Each row of a before or after table is a point. The points were changed in one or more steps. Then noise was added and the rows were shuffled. The steps act on columns, c1 being the first. Write out the steps. A step turns or swaps two columns, mirrors them in a line or flattens them onto one, adds a multiple of one to another, or multiplies or shifts one. Angles are multiples of 10 degrees, from the lower column toward the higher: turns from -170 to 170, lines from 10 to 170 but not 90. Use the fewest steps. Two steps may share a column if one is a turn and the other turns, adds or multiplies; they go together, in the order done. Otherwise the lowest column goes first.

Before (14 x 2):
[[-28 -27]
 [-50 -23]
 [-40  47]
 [-32   0]
 [ 19 -27]
 [ 35 -34]
 [-43  27]
 [-32 -24]
 [  4 -14]
 [-48 -40]
 [-28 -39]
 [  3 -15]
 [-36 -12]
 [-45 -13]]
After:
[[ 39   5]
 [-28  32]
 [ 35  18]
 [ 34  37]
 [ 35 -50]
 [ 37 -34]
 [ 49   7]
 [-17  27]
 [ 28  -5]
 [ 56  12]
 [ -1  15]
 [ 29  21]
 [  2  11]
 [ 52  30]]
Steps: turn c1 and c2 by 170 degrees

Before, 12 rows:
[[  4   8 -30 -32  60  18 -12 -11]
 [ -6  33  19  -6  -9  22  44  -4]
 [-13   4   1  24  51   8  -7   7]
 [ -6   6  20   9  -7 -10 -30 -22]
 [ -1 -30   2  18  13  -5  20  13]
 [-20 -15 -27  38  17  -4  38  21]
 [-11  49 -58   5  19   3 -18  21]
 [ 13   2  25  43  -5   2  13 -10]
 [-48   1   1 -32   2 -52  32  42]
 [-12  -2 -21 -10   9  31 -14  10]
 [ -6  23 -24  27 -12  17 -11 -12]
 [-38  13 -26 -26 -11  20  21 -10]]
After, 12 rows:
[[ 22   2 -10  -9  -3  -2 -46 -18]
 [  5   1  41   3  -3 -10  18  50]
 [ -3  -1  11 -23  15  -2 -12  -3]
 [ 10   2  13 -20  48 -10  17  13]
 [ 32   0  17  14   0  -7  10  18]
 [ -2   0  30 -52   7 -23 -22  22]
 [-10  -1 -28   3   1  -9  30 -13]
 [ 20   2   5  35  44   9   1  50]
 [-44   1  40  18   2 -56 -40 -15]
 [ 26   0  -2  19 -20 -33 -31  23]
 [ 19   0  -6 -21 -19  -2  18  21]
 [  0  -1 -19 -47   6  12   3 -19]]
Steps: mirror c1 and c6 in the line at 50 degrees; multiply c2 by 0; turn c3 and c5 by 20 degrees; turn c3 and c8 by -110 degrees; turn c4 and c7 by 160 degrees

Before:
[[-42 -60   9  -4  12   2 -29 -34  23  17 -28 -27]
 [-15  19  53 -11  -3  -9  -4 -14  26 -10  -3  50]
 [-16  14  23  24  -6  21  13 -23  18  30   1  47]
 [ -5 -43 -22  -1  -6  18  -7 -17  41 -19 -31 -36]
 [ -7 -32  26  11  23  18 -51 -12  52  11  10 -20]
 [  7   5  43  -5  -9   6   0  23  -1  17 -41  11]
 [-29 -25   1  -9  23  29 -23   1  -2  -7   7 -22]
 [-14 -56   8  42 -13  29 -27 -43  12 -20 -17   5]
 [ 10  48  24 -12  42 -42   4  13 -18   4 -46 -31]
 [-16  60  18  -5 -26 -44  -5  21 -24  14 -50 -35]]
After:
[[-31 -44  41   2 -18 -26   6  19 -49  19 -24 -39]
 [  6  40 -27  -4 -30   6   6 -14 -32 -25  39 -24]
 [-24  22 -56 -16 -30 -19  23 -49 -28   2  25  -3]
 [  4  -7 -42 -43 -30   4  32 -19  11   7  53   9]
 [  8 -41 -17   4  14   8   4  20 -41  24   0  -2]
 [  8  20 -53 -49  12   5  -6 -43 -21 -35  12  -8]
 [-16 -44  29  14 -49 -13   4  13 -45   8 -21  21]
 [  1 -28   0 -11  46   0 -26 -42   1  20  19  17]
 [-13 -55 -10   6  47 -10  10 -12  -4 -13  27  22]
 [ -1  12 -22 -10 -30  -2  22   4   7  -3  -3  11]]
Steps: flatten c1 and c6 onto the line at 40 degrees; turn c2 and c3 by 120 degrees; turn c4 and c7 by -140 degrees; mirror c5 and c12 in the line at 60 degrees; turn c8 and c10 by 20 degrees; multiply c8 by 1.3; swap c9 and c11

Before, 10 rows:
[[  8 -17 -10 -20  -6   1 -17  -8 -12  15  17   3  -2  19  29  25   5 -18
   12  12   0   4 -12 -23]
 [-11  -1 -33 -12  -5  22 -48 -21 -15  -7  -5 -10   8  32  33   6  -8  19
    5   6  -3 -28  14   4]
 [ -7  -3 -21 -13  -5   7 -11  13 -31  -8 -14   8   6  17   3  -5   0 -16
   -3   6  17  -5  13 -16]
 [ -7   8 -27   0  16   9 -15  -5   7   0 -25  -4  23  -1 -22  17 -11  -4
    8   5  -2 -20 -10  -1]
 [ 21  -6 -21 -15 -11  29 -12   6 -21  -3 -11  -2   1 -16  -8   5  22   5
    9 -15   7   4 -22 -36]
 [-21 -31   2 -20 -12   9 -14   0  21  22  20  14 -39 -13 -14 -35  60  15
  -34  17  -9   9 -10  16]
 [  4  14 -28 -21  -5  17 -19  -5  -8   1  -6 -17  48  10  -2   1 -14   5
  -10 -12   0  -9  -6 -19]
 [-13 -25 -13  22  -3 -10 -46 -20 -36  -3 -23 -30 -19  -4 -23   9 -26   7
  -20  47  -8  20  14  -6]
 [-10   7 -21 -16 -34  -2 -23   1  -3 -26  10  -2  -1  20   1   0 -12  -4
    8   3   4 -10 -23 -12]
 [-20   2  19 -26  12   2 -17  17  21  31 -14 -13 -45 -15  -1  -1  57   5
  -38  21   1   9   3  12]]
After, 10 rows:
[[-21   1  22 -27  13   2 -18  18  36 -11  48  31 -44 -14  -1  -1 -34   6
  -39  21   1   8   3  13]
 [-21 -32  -3 -19 -13   8 -15   0  35 -22  23  12 -38 -13 -12 -35 -59  14
  -33  17 -10   9 -14  16]
 [ -7  -4 -21 -12  -6   7 -11  14 -47   5  12  -6   7  18   1  -5   9 -16
   -2   7  16  -5  12 -16]
 [-14 -24  -3  22  -5 -10 -46 -19 -32  29   1  15 -20  -4 -25  10  34   7
  -20  46  -9  20  10  -7]
 [  4  15 -20 -20  -4  17 -19  -5 -17  22  -5  15  48  11  -2   2  14   4
  -10 -11   0  -9  -6 -19]
 [-12   7 -19 -15 -34  -2 -22   0 -23  21 -16 -18   0  20   4  -1   3  -3
    9   2   5  -9 -21 -13]
 [ 20  -4 -19 -15 -11  30 -11   6  -6  10  22   1   1 -17  -5   6 -10   5
    9 -13   7   3 -22 -36]
 [-12  -1 -28 -11  -4  20 -48 -22 -47  21  -1   5   9  31  30   6   9  19
    4   6  -3 -28  20   4]
 [  7 -17 -10 -20  -7   0 -17  -9 -31  -7  -9  12  -1  20  30  27 -15 -18
   13  13  -1   4  -6 -20]
 [ -7   9 -24   1  17   9 -15  -6   7  11  12   6  23  -2 -21  18  24  -4
    9   5  -2 -20 -13  -1]]
Steps: turn c3 and c12 by 20 degrees; turn c10 and c12 by 120 degrees; add -1 times c14 to c9; turn c11 and c17 by -140 degrees; turn c15 and c23 by 10 degrees

Before:
[[-12   1  -7 -11  -7   3  13   5  -5   5 -21  10   4 -12  -7  13 -13  39
    6  -6  11  -4  -6   1   5   5   6  -5  20  -8   2   2   1  -1   0  11
    5   5 -17  13 -15 -13   0  28 -14 -15 -15   1  -3  -2 -27   8 -22   1
  -14 -11  -1  12  -4   9   8   0  13 -15]
 [  2  -5  -9   4  -4  -2  -3   3  -4  -9   5   8   4 -22   0 -18 -13  -1
    3  -1  -1   2   1   1   3 -21   0  14   1  14   7   4  17   0   6   0
   -6 -12  -4  -4 -16 -14  -2  19 -16 -16   4  -6  17  -4   0  17   2   3
   23 -12  -4  13  -7   6   0  -4  -6  60]
 [  6  33  29   4  -1   7   7  -5  51  -3   9  -6 -33   5  -6 -10  -9  16
    9  -1  -4   5   5 -21 -13 -33  -5  14   3   4 -29   9  -8  -5   5   7
   -6  -9  -1   8   1 -13  -6  15 -14 -18 -14 -10   5   8   1  19  -3 -21
  -13  -7 -24 -14   5   7 -11  -4  -6  -2]
 [ -3  -6  21   3  -8   4  -3   2   2  -7  14   2   9  -7   1  14  -3  -6
    0   5  -5   5   9  -3  -4   9   7   6  -9 -16   1   2  -7  -2   1   2
   -2   6  -5   1   2  -4  -4  -7 -14 -18  -6   3   7  -4 -13  18  -2   0
    0 -13   1 -14  -5 -15  -4  10  10 -18]
 [  0  -3  -4 -23  -1   3  -5   1   1   0   3  -5   8  -1  -8  16 -16   8
   -9  -3   8   4 -29  -7   2  -9   1  11  20 -14   5  14 -10   0   4  12
   -8   7 -18  -3  -2  21   4 -11 -16 -16   3  -1 -11   1  -3  12   0   1
  -11 -13   1  11  -7   1   0  -4   4  19]
 [  4  28  13   2  26   4  -2  -3  -5  -4  -2   4  11  -2  -1 -18  -8  -6
  -10   8   9 -17   7 -47 -13  -8  -7  -3  19 -12  -8  14  38  -7  -3   2
   -2 -14  -1  -6  -9  -6   7   0   1 -17   2   4  -8   9   8 -24   7   5
  -14 -13   2  -3  20   7   0   3  -8  -8]
 [  4   7 -13 -26   3  -9  -6   6   0  -9   4 -32  -5   3   6  12 -16  -7
    4  -1   6  -9  -3   3  -2  10  -1   6  19 -17   4  15  -9  -4   7  -7
   41   8  -8  -2 -30  -8   3 -10 -15  -4  -7   5 -10  -3   6  15   6  -4
  -12  -5   5  12   5  10 -14  -5  10  -4]
 [  5  -7 -13  -6  11  -8  25   8   0   8 -23   8   6   5  -3  15   5   1
   -1   8  10   5   5  -3   2 -12  -2  12   8 -16   6   5   4 -15   6  20
    1 -26  -2  -5  -1 -12   2  -3 -10  13  -1   6  -7   3   4  12   0   0
  -13  -7 -18  -1  -9   2   3  -4  10  -9]
 [  3  -3  -5 -23  -6   0   0  -1  -3  -1  15   7   7   3   0  16 -16  -9
    9   1  10  -1  -4   0   6   2  11 -10  12  -5   3  19   4  -3   8  -5
    1   5 -11  -7   2 -11   6  -8  16  -9 -16   1  18 -10  -1 -13  -1  -8
  -13  -5  -1 -29  -7   8   5  -2  -8 -18]
 [  3  -6   3  -1   6  -5   1   1  -2   2  -5   6  14  -1   1  10  15  14
    6   1 -10   1  -4  -4   4   1  -2   7   4  -9   4  23   3 -36   2  -3
   31  11  -5  10  -1 -13  -6 -12  -8   0   5  -1 -10  -1 -14  15  -5  -4
  -11 -12  -4   7  -9  11   1  -1   6  -9]
 [  5   1  -7   5   2   3   8 -12  -7   8   3 -11  -1 -12   0  -8  32 -10
    1  -2  -1   5 -21  -1  -4  11  15  15  14  15  -6   6  -8  -3   2  14
    9   5  -2  12  -6  -3   4  13  -1 -16 -14   3  -4 -10   7  17  -3  -6
   12 -15 -20  11  -6   6   0   0  -5 -11]
 [-15   5 -11   3  -8   7  -6   7   2  -9  14 -22   4   4   6  -8 -12  -5
   -3  -5   7 -25   7  -1   2  11  11  12 -10   9   3   8  -8  -2   5  -4
    1 -21  -1  -4 -10 -12   8  -8 -15 -10 -17   7  -2  -9 -10  -5   3 -33
  -11 -15   5   5   4   9   8  -6  -1  -7]
 [  5   9  -3   5  -8 -17  -2   3  13  -9  13  -1  14  -6  -1   5 -14  -1
    8   0  10   3  11   2  -1   4  -4 -13   4  -8   6  14  41  -3   2  16
    1   9  -8   5  -7 -15  -2  -5 -16  55   6   4 -11   3  -3   9  -4   4
   -6  -4   1   9   4 -13   8  -6  -7   0]
 [ -9  11 -13   3   2 -17  -6  -9  -7  -1  11   8  12   0  -6  11   7  12
    1  11   6  -2   3   1 -16 -11  -3  11  -4  -2   2   1  -1  -6   7  -6
   10   6  -2  23   3  -7  -4 -13  -7   9   3   1  -8  -4   1  16  -2 -10
    1 -10  -6 -26  -1   7  -9  25  10 -11]]
After:
[[  1  -4  -4 -22  -1   3  -5   1   1   0   3  -5   8  -1  -7  16 -15   8
   -8  -4   8   3 -29   6   3  -9   1   8  20 -14   5  15 -10   0   3  12
   -8   6 -18  -3  -2  21   4 -11 -16 -16   2   4 -11   1  -3  12   0   2
  -11 -13   1  10  -7   0   7  -4   5  19]
 [  4   1  -8   5   2   3   8 -12  -7   9   3 -11  -1 -11   1  -9  32 -10
    1  -2  -2   6 -21  -1  -3  10  15  11  14  15  -7   6  -9  -3   2  14
    9   5  -3  12  -6  -3   4  13  -1 -17 -13   4  -4  -9   8  18  -3  -6
   12 -15 -20  12  -6   6   9  -1  -6 -11]
 [ -4  -6  -9   4  -5  -1  -3   3  -4  -9   4   8   4 -22   0 -18 -13  -1
    2  -1  -2   1   1  -3   3 -22   0  11   1  13   6   4  17   0   6  -1
   -5 -11  -4  -4 -16 -15  -2  19 -16 -16   4   2  17  -3   0  17   2   2
   23 -12  -4  13  -7   6   9  -4  -6  59]
 [  5  29  14   2  26   4  -2  -4  -5  -4  -3   5  11  -3  -2 -18  -8  -6
  -10   8   9 -16   7  40 -14  -9  -7  -2  19 -12  -7  14  38  -6  -2   2
   -1 -14   0  -6  -9  -6   7   0   1 -17   3  25  -7   9   8 -24   7   5
  -14 -13   2  -2  19   7  -2   3  -8  -8]
 [  2  -3  -5 -23  -5   0   1  -1  -3  -1  15   7   6   4  -1  17 -16  -9
    9   1  10  -1  -5  -2   6   2  12  -4  12  -5   4  19   4  -3   8  -5
    0   5 -12  -7   2 -11   6  -7  16  -9 -16   2  18 -10  -1 -13  -1  -8
  -13  -5  -1 -29  -7   9 -10  -1  -8 -17]
 [ -7  32  29   4  -1   6   8  -5  52  -4   9  -6 -33   4  -6 -11  -9  16
    8  -2  -5   5   5  14 -14 -33  -5   4   3   4 -29   9  -8  -5   5   6
   -6 -10  -1   8   1 -13  -7  15 -14 -18 -14  19   5   8   1  19  -3 -20
  -14  -7 -24 -15   5   7  18  -4  -7  -3]
 [  6   8  -2   5  -9 -17  -2   3  13 -10  13  -1  14  -6  -1   5 -14  -2
    8   1   9   3  11  -3  -1   4  -4  -5   5  -7   5  14  41  -4   3  16
    0   9  -8   6  -8 -15  -2  -5 -17  54   7   3 -11   3  -3   9  -4   5
   -6  -4   0   9   4 -13 -15  -6  -8   0]
 [ -3   1  -7 -11  -7   3  12   6  -5   5 -21  10   4 -12  -7  13 -12  40
    6  -6  10  -4  -6   5   5   5   7   1  19  -9   3   2   1  -1   0  12
    5   6 -16  14 -16 -13   0  28 -14 -14 -15 -11  -2  -3 -26   7 -23   2
  -15 -11  -1  12  -5   9 -10   0  13 -16]
 [  7  -7 -14  -6  11  -8  24   8   0   9 -23   8   7   5  -4  15   5   1
    0   8  10   6   5   1   3 -12  -2  10   8 -16   6   5   4 -14   6  19
    1 -27  -2  -5  -2 -12   3  -3 -10  13  -1   4  -7   3   5  12   0   1
  -13  -7 -18   0  -9   2   6  -4  10  -9]
 [  2  -6  21   2  -7   3  -2   3   3  -7  14   2   9  -7   1  14  -3  -5
    1   5  -5   5   9   4  -4   8   8   2  -9 -15   0   3  -7  -1   0   1
   -1   7  -6   1   2  -4  -4  -7 -14 -18  -6  -2   8  -3 -13  18  -2   0
    0 -11   1 -14  -5 -14   7  10  10 -19]
 [  6   7 -13 -25   3  -8  -6   5   0 -10   4 -32  -5   3   6  12 -16  -8
    6   0   6  -8  -4  -3  -1  10  -1  -5  19 -17   4  15 -10  -3   8  -7
   41   8  -8  -2 -30  -8   2 -10 -15  -4  -6   1 -10  -2   6  15   6  -4
  -11  -5   5  11   6   9  14  -5  11  -3]
 [ -1  -5   3  -1   6  -5   1   1  -2   2  -5   5  14  -1   1  10  16  14
    5   1 -10   1  -5   2   5   2  -3   7   4  -9   4  23   4 -35   2  -3
   30  11  -5  10   0 -12  -7 -13  -8   0   6   4 -10  -1 -14  15  -7  -4
  -11 -12  -4   7  -8  11   4  -2   6  -9]
 [  2   5 -10   4  -7   7  -6   6   2  -9  14 -22   5   4   6  -8 -12  -6
   -3  -6   7 -26   8  10   2  11  11  14 -10   9   4   8  -8  -2   5  -5
    1 -21  -1  -4 -11 -12   8  -8 -15 -10 -17 -14  -2  -9 -10  -5   2 -33
  -11 -15   5   6   4  10   1  -7  -1  -7]
 [ -1  11 -13   3   3 -17  -6  -9  -7  -1  11   7  13   0  -6  11   7  12
    1  11   6  -2   3   4 -17 -11  -3   2  -5  -1   1   1  -2  -6   5  -7
   10   6  -2  23   2  -7  -3 -12  -7   9   4  -7  -8  -4   0  16  -2 -10
    1 -10  -6 -25  -1   7  13  25   9 -11]]
Steps: turn c1 and c48 by -70 degrees; turn c24 and c48 by -150 degrees; mirror c28 and c61 in the line at 20 degrees

Before, 8 rows:
[[ 43   4   9  14  -5 -17  -3  43  18 -17  10  -9 -44 -16 -14  14 -21 -38
  -26   2  -6   0 -39  13  12  28  26   2  11 -18   9 -20   6   2   2  12
  -16  14 -15  -9  -6  18  28 -11  42  17   3  26  24  28 -12 -24  26   3
  -59 -44  -1 -33   9  -5  24 -38  16  -6]
 [ 14   2 -14  22  19   7 -11  -5 -18  25  -7   1   2  29  10   6   1  21
   31  42  12   8  27 -15   4 -36   7 -22  26  12  16 -18   0 -11   1 -11
   53   6  16 -13  21  -4  18  -7 -18  35  27 -37  21  20 -27 -11 -15  29
    0  -5  19 -13   5  -4 -25  -1  40   9]
 [  6   7  -9 -13 -33 -11  13  12 -16   6 -22   7  14  -6   2   2 -23 -15
   -9   1 -31   0  24   0   0  -5   8   9 -16   4  43 -37  -9   5  -4  42
   12 -16 -17 -27   1 -25   5 -21   4   3  -3  17 -13 -11 -26   4 -21  41
   -3 -32   6  13   3  -8  -3   3  -7 -36]
 [ 44  19 -12  23 -24 -18  29  17  16 -21 -12  13  32  -2  -2  -5  14  -2
    5 -44   4  13   5  20  17 -10  -1  15  34  37   0 -41  -6  27 -10  -4
  -33  42   8  20  36  -8  -8  37   8  21  -8  30 -34   3 -27   0 -25  31
  -22 -14 -15   2 -30 -30  19 -26  18  -6]
 [  1 -50 -38  22  25  28  22   3   6 -37   8 -10   5  19  -2  26  28  37
  -16  28  19 -11  19  -9  27  -5  15 -35  32 -15 -10   0  -1  -5   4 -17
    1  23   8   4  -2  17  -7  -4   1   4 -11 -46 -11 -39   0   8   4  23
   17   3   8   7  10 -11  24 -38   4  17]
 [-26 -28   7  16 -16   4 -11  17   6 -17   1   6 -19 -10  12   9  23  -6
   -2  25  33  -3   0  20 -22  13   8  -6 -36 -19  17   2  -1 -10 -29 -17
   -1  16  11 -11   0 -12  -2 -10  -5  12 -19 -29  18  12  24 -20  12  -2
  -30   7   7 -20   6  13 -14  46 -26   4]
 [ 18 -19  11  -3   4  27 -15   7  -3 -24   7   7  19   9   0 -14 -32  11
  -12 -17  -5 -40   2  32  12 -12  -9  -3  20  21  -6 -31 -16  37  44  -9
   22  -3  -2 -18 -16  15 -35  11  41  -1  32 -10  24  22  28   8  -5   5
   -3  -3   4  22  27  -3   2 -18 -13  23]
 [ -3  -2 -38 -11 -33  19  37 -13  -2  12 -12  -9  -8  -1  13 -24 -17 -15
   17   4   0   2  34  13 -40  16 -25   6  13 -14  17  36 -15  15  -2 -13
   38  11  -9  -7  20 -30  12 -13 -32   3 -23  16 -33  31  19  12 -22  -5
   -5  -7  13  -8 -22 -28  30  -9  -2 -10]]
After (8 x 64):
[[ 43   6  -1  19  -4 -14  -1  46  20  32   7  -5 -46 -17 -16  13 -19 -41
  -29   3  -5  -2 -37  11  14  28  -4  -1  16 -17  12 -21   7   8  -2  12
  -15  12 -11  -8  -8  20  29 -12  42  20   8  27  25  -3 -11 -22  30  39
  -56 -28  -1 -36 -27  -6  26 -35  17  -5]
 [-27 -20 -15  15 -20   2 -17  19   0  18   4   6 -23  -7  15   7  24  -5
   -2  22  38  -4   1  19 -25  12  -2  -3 -38 -16  17   2   0 -12 -31 -16
   -1  14  14  -9  -4 -12  -2 -11  -6  14 -19 -28  18   2  24 -20  12  -6
  -30  -2   4 -16  -8  15 -17  49 -30   7]
 [ 44  13  13  19 -26 -22  25  18  18  14 -15  17  33   2   1  -5  18  -4
    3 -41   3   9   1  18  13 -12 -29  15  35  37  -2 -39  -8  28 -10  -1
  -33  43  11  20  33 -10  -5  38  11  18  -4  27 -34  12 -23  -1 -22  23
  -26  46 -13   0   9 -33  17 -24  20  -8]
 [ 16 -17 -20  -1   4  33 -16  10  -7  30   5   9  19  12  -4 -18 -30   7
  -13 -12  -7 -40   3  32  15 -11  25  -2  19  23 -10 -27 -15  40  41 -12
   19   0  -4 -20 -12  15 -32  14  38  -1  33 -10  23  10  28   6  -4   6
   -7  11   4  20  -1  -2   2 -13 -14  26]
 [  4 -63  20  21  23  23  25   2  10  -7   5  -7   7  15   1  28  24  32
  -16  28  18 -14  19 -10  29  -5   3 -35  34 -16  -9   2   1  -5   6 -14
   -4  26  10   2  -5  17  -4   1  -3   8 -12 -47  -7  54  -3  10   3   4
   15  47  10   5 -15  -6  25 -40   8  17]
 [ -5 -12  37 -11 -31  19  40 -13  -2  15 -12 -13 -10  -2  10 -26 -12 -15
   15   1   2   5  37  10 -45  18 -15   9  12 -17  18  39 -12  13   1 -12
   34  11  -9  -7  21 -36   7 -15 -35   6 -18  15 -30 -34  19  11 -20   3
   -4 -14  14  -6  34 -30  29 -10  -3  -7]
 [ 12  -8  13  20  14  11  -8  -3 -13   2  -9   5   8  30   6  10  -1  23
   32  39  12  11  30 -19   6 -33  -1 -20  21  12  13 -20  -1 -12   0 -11
   53  12  17 -12  20  -6  18  -2 -18  35  27 -35  22 -34 -23 -14 -13  12
    2  51  16 -15  -5  -3 -26   0  42   8]
 [  6   1  13 -13 -31 -13   5  14 -19  -9 -26   2   9  -5   6   1 -24 -17
   -8  -2 -36   1  25   0   2  -5   0  10 -15   5  46 -38  -4   3   0  42
   12 -15 -20 -23   1 -20   6 -21   6  -1  -4  20 -17   3 -25   2 -22  43
   -4  53   5  13  -8  -8   0   6 -10 -32]]
Steps: mirror c2 and c3 in the line at 10 degrees; turn c10 and c50 by -130 degrees; turn c27 and c59 by -110 degrees; turn c54 and c56 by 70 degrees; multiply c56 by 2
